Each row of a before or after table is a point. One or more steps were done to the points. Then noise was added and the rows were shuffled. The steps act on columns, c1 being the first. Write out the steps. A step turns or swaps two columns, mirrors them in a line or flattens them onto one, adds a multiple of one to another, or multiplies or shifts one. Angles are multiples of 10 degrees, from the lower column toward the higher: turns from -170 to 170, lines from 10 to 170 but not 90. Use the fewest steps. Two steps may share a column if one is a turn and the other turns, adds or multiplies; they go together, in the order done. Otherwise the lowest column goes first.

Before (8 x 3)
[[ 45 -21  43]
 [-22   2  45]
 [-26  55  -6]
 [ 14 -21   5]
 [ 47 -54 -43]
 [ 33  -5  23]
 [-30  78   0]
 [ -9  41  19]]
After (8 x 3)
[[ 55   7  43]
 [-27  32  21]
 [-20 -10  42]
 [ 29  10  24]
 [-46  35  -5]
 [-66  52   6]
 [ 68 -22 -38]
 [ 21 -10   5]]
Steps: turn c1 and c2 by 30 degrees

Before (10 x 4)
[[ -7 -25   7 -17]
 [-35 -34 -32  26]
 [  0   7 -10  30]
 [-54 -30  13  54]
 [  7 -19 -26  33]
 [  5   1  25 -14]
 [  2 -21  16  62]
 [ 32 -10  -9 -73]
 [  4 -67  46  73]
 [ 62  39  60   1]]
After (10 x 4)
[[ -6  -2   8  28]
 [ 30 -66  -8  35]
 [  3  89  45  38]
 [  5 -11  23   7]
 [-32  38 -31  24]
 [  5  62  18  -1]
 [  9  38 -26   3]
 [-51  59  14   6]
 [  1  25 -12 -15]
 [ 61 -13  60 -37]]
Steps: turn c2 and c4 by -110 degrees

Before (13 x 8)
[[-43  53 -57  21 -52 -19  18  16]
 [-59  75  40  11 -89 -21  -7 -40]
 [-18  49  68   6 -35   2  22 -56]
 [ 39   9  -8 -14  16  31  20 -22]
 [  0   9  30 -62 -21  19  21 -11]
 [  2 -47   3 -14   4 -44  -2 -22]
 [-16   0 -36  26   5 -11 -13 -24]
 [-36  11 -33 -75   7   4  46  -6]
 [ 23  13  60 -21 -17 -10 -56   4]
 [-25  33 -52  -5  21  13 -20 -14]
 [-32   1 -23 -11 -33  23  19 -26]
 [-42  -9  35 -37  -3  25  36 -14]
 [-11  17  -2 -11  11  -7  12  14]]
After (13 x 8)
[[-38  12 -32 -73   9   3  46  -7]
 [-15  12 -36  26   3  -9 -11 -25]
 [  0  14  30 -63 -21  18  19  -9]
 [-58  94  41  11 -89 -24 -10 -40]
 [-19  76  71   5 -35   0  25 -56]
 [  4 -36   6 -12   3 -43  -3 -21]
 [-43  42 -56  21 -53 -18  18  17]
 [ 40  20  -9 -12  16  32  20 -23]
 [-11   7  -2 -11   9  -6  11  15]
 [-44  -3  34 -36  -1  26  35 -16]
 [-32  14 -20 -14 -36  23  19 -25]
 [-21  41 -50  -6  18  14 -19 -15]
 [ 25  14  60 -21 -18  -9 -58   4]]
Steps: add -0.5 times c8 to c2

Before (13 x 11)
[[ -8 -19  30   3 -20 -11  -3  17   4   3 -13]
 [ 39  19 -11  73 -13  -5 -13 -41  -4 -31 -46]
 [ -2 -26 -22  28 -11   2  41  -6  46 -30  18]
 [ -4 -27 -12   4  39  -9   6  33  17 -28  19]
 [-16   9  33  51  -9  20 -20 -22  29  32   7]
 [  4  30  -9  29  38  35  -4 -27  28   8 -53]
 [ 47 -30 -23  -2   5 -25 -27  15   4  21  22]
 [ -8 -15 -35  10   2 -32 -12  31  26  13 -12]
 [-18  36  12  29 -34  15  10  16  -1 -21   8]
 [ -3 -11   5  34 -13 -17  21 -10  -9  16  11]
 [ 22  24  30  50 -26 -41 -12 -25  21  29  -1]
 [ -1 -26  32  73 -33   5  27  13 -18 -19  -4]
 [  6  -3 -20  15  -2  -9 -23 -22 -10 -32  13]]
After (13 x 11)
[[ -1  22  28  29 -25 -42   7 -13  21  29  23]
 [ 19 -24 -12  23  40 -10 -15  23  18 -28  -3]
 [ 20 -32 -24 -16   3 -28 -14  25   6  20  47]
 [ 13  -4 -20  38  -2  -8   3  -6  -8 -33   6]
 [ -3 -26  33  85 -33   4   1  -3 -18 -20  -2]
 [  5  10  33  28 -10  19   4  -5  27  31 -16]
 [ 19 -27 -22  49 -12   2  12 -22  46 -33  -2]
 [-12 -14 -36   3   3 -33 -15  29  25  14  -7]
 [ 10  36  13  45 -34  18  -4   8  -1 -23 -17]
 [-52  32  -9  23  39  34  11 -18  28  10   3]
 [-14 -19  31   1 -20 -10  -6  14   5   3  -9]
 [ 12 -11   7  23 -12 -17  10 -17  -9  17  -1]
 [-47  20 -12  95 -14  -7  14 -26  -3 -29  39]]
Steps: swap c1 and c11; add -0.7 times c10 to c4; flatten c7 and c8 onto the line at 120 degrees

Before (11 x 12)
[[-41  23  12  82  42 -13  40 -33 -47  41 -44 -16]
 [ 22 -46 -51  41 -28 -27 -23  53  -6  -1  45  31]
 [-12  -3 -21  66   8 -20   3  44  -3 -53 -38 -17]
 [ -3  38 -61  43 -41  18 -12 -23  -2 -50   0 -19]
 [ 56 -69   8   2 -14  12 -13  -2  11  -1   0  27]
 [-46 -50  26  -3  54  38  23 -37  37 -19  -7   8]
 [  2 -51 -30  66 -20  53 -13  58  27 -32 -33  61]
 [-29 -14  40  -6 -45  13  13  15   9  57 -15 -37]
 [-17 -14  49 -15  51 -45  25 -34  -9  -4   3  62]
 [-39  14  49  69  -9   1   9  10  60 -11   8 -30]
 [-35  18  23  27   0 -20 -18  -2  59  47 -59 -50]]
After (11 x 12)
[[ 21 -47 -52 -17 -44 -29 -40  20  29  -2  44  -5]
 [ 54 -69   9 -15  -5   9 -22 -32  21   3  -3 -18]
 [-17 -13  51  48  20 -45  40 -63  58  -3   3 -12]
 [-39  13  46   1 -68   5  16 -21 -48  -7   9 -42]
 [-12  -2 -22  15 -65 -21   7  13 -15 -53 -38   9]
 [-48 -51  26  50   9  38  38 -69  -4 -20  -6 -39]
 [-38  20  21   5 -26 -22 -30 -32 -67  43 -63 -38]
 [-29 -14  42 -44  -1  14  18 -15 -37  54 -15   2]
 [  4 -53 -28 -11 -68  53 -18  31  48 -32 -31 -50]
 [-40  22  14  55 -76 -13  65 -64   1  40 -48  52]
 [ -3  37 -58 -33 -54  17 -20 -54 -20 -49   1   8]]
Steps: turn c4 and c5 by -80 degrees; multiply c7 by 1.6; shift c8 by -30; turn c9 and c12 by -110 degrees

Before (12 x 18)
[[  3  -7   5 -17 -18   0   0  20   4 -18  -5 -25  -4  19  15 -16  -1  -7]
 [  6 -12  -1 -11 -16 -22   4   8  -3  11   5  -2 -10  -8 -17 -18   3   1]
 [  1  35  -6 -18  -3  12  21  -2 -18   3  -9  -4  -7  14   9  -7  -3   7]
 [ -5  -2  -2 -21  19  -1   7  -2 -24  11   1   5 -16   9 -18 -13   1  -6]
 [  8 -19  38  -8  -9   2  -3  -6  -1  12  -4  -2   7 -16  13 -12  12  -7]
 [  2  20   1 -18  -3  11 -11   5   3   6   0   3  -7  13  -1   9   6   9]
 [ -7 -11   0  -8  -4  12  14  -3 -13  14  -6 -10  34  17  13 -17  -1  -4]
 [ -2 -22   6   0 -16   0  -9  -3   9   1  -9  -7 -10  14   6 -12 -69  -3]
 [  7 -11  -6 -13  16   0  10  19  10   8  -2   5  -9   9   5 -12   0  -1]
 [  3  21  -6  14  19   9  13   0 -10 -22   7 -38 -14   7  14   0   7  23]
 [ -1 -11  17  -9 -12  11   7   7   2  -8  -9   5 -20 -11 -22  -8 -34  12]
 [  5  -6   0   0   1   7   6   5   9  11   6 -11 -14  15  14  27  10  -9]]
After (12 x 18)
[[  8 -19 -11  -8   9  -3 -63  -6  -1  12 -37  -5   7 -17  13 -12  12  -7]
 [  7 -11  -1 -13 -16   3 -50  19  10   8   6  13  -9   9   5 -12   0  -1]
 [ -5  -2   1 -21 -19   4 -53  -2 -24  11   1  12 -16   9 -18 -13   1  -6]
 [ -7 -11  -6  -8   2 -13 -46  -3 -13  14   1 -25  34  17  13 -17  -1  -4]
 [  3  -7  -6 -17  18  -3 -60  20   4 -18  -4 -62  -4  19  15 -16  -1  -7]
 [  1  35  -7 -18   1 -13 -39  -2 -18   3   7 -10  -7  14   9  -8  -3   7]
 [  5  -6   6   0  -2  -7 -54   5   9  11  -1 -27 -14  15  14  27  10  -9]
 [  3  21   8  14 -21  -6 -47   0 -10 -22   5 -95 -14   7  14   0   7  23]
 [ -2 -22 -10   0  16  -3 -69  -3   9   1  -5 -17 -10  14   6 -12 -69  -3]
 [  6 -12   5 -11  20  19 -56   8  -3  11   1  -5 -10  -8 -17 -18   3   1]
 [ -1 -11 -12  -9  10 -13 -53   7   2  -8 -15  13 -20 -11 -22  -8 -34  12]
 [  2  20   0 -18   1 -11 -71   5   3   6  -1   7  -7  13  -1  10   6   9]]
Steps: turn c3 and c11 by -100 degrees; turn c5 and c6 by 170 degrees; shift c7 by -60; multiply c12 by 2.5
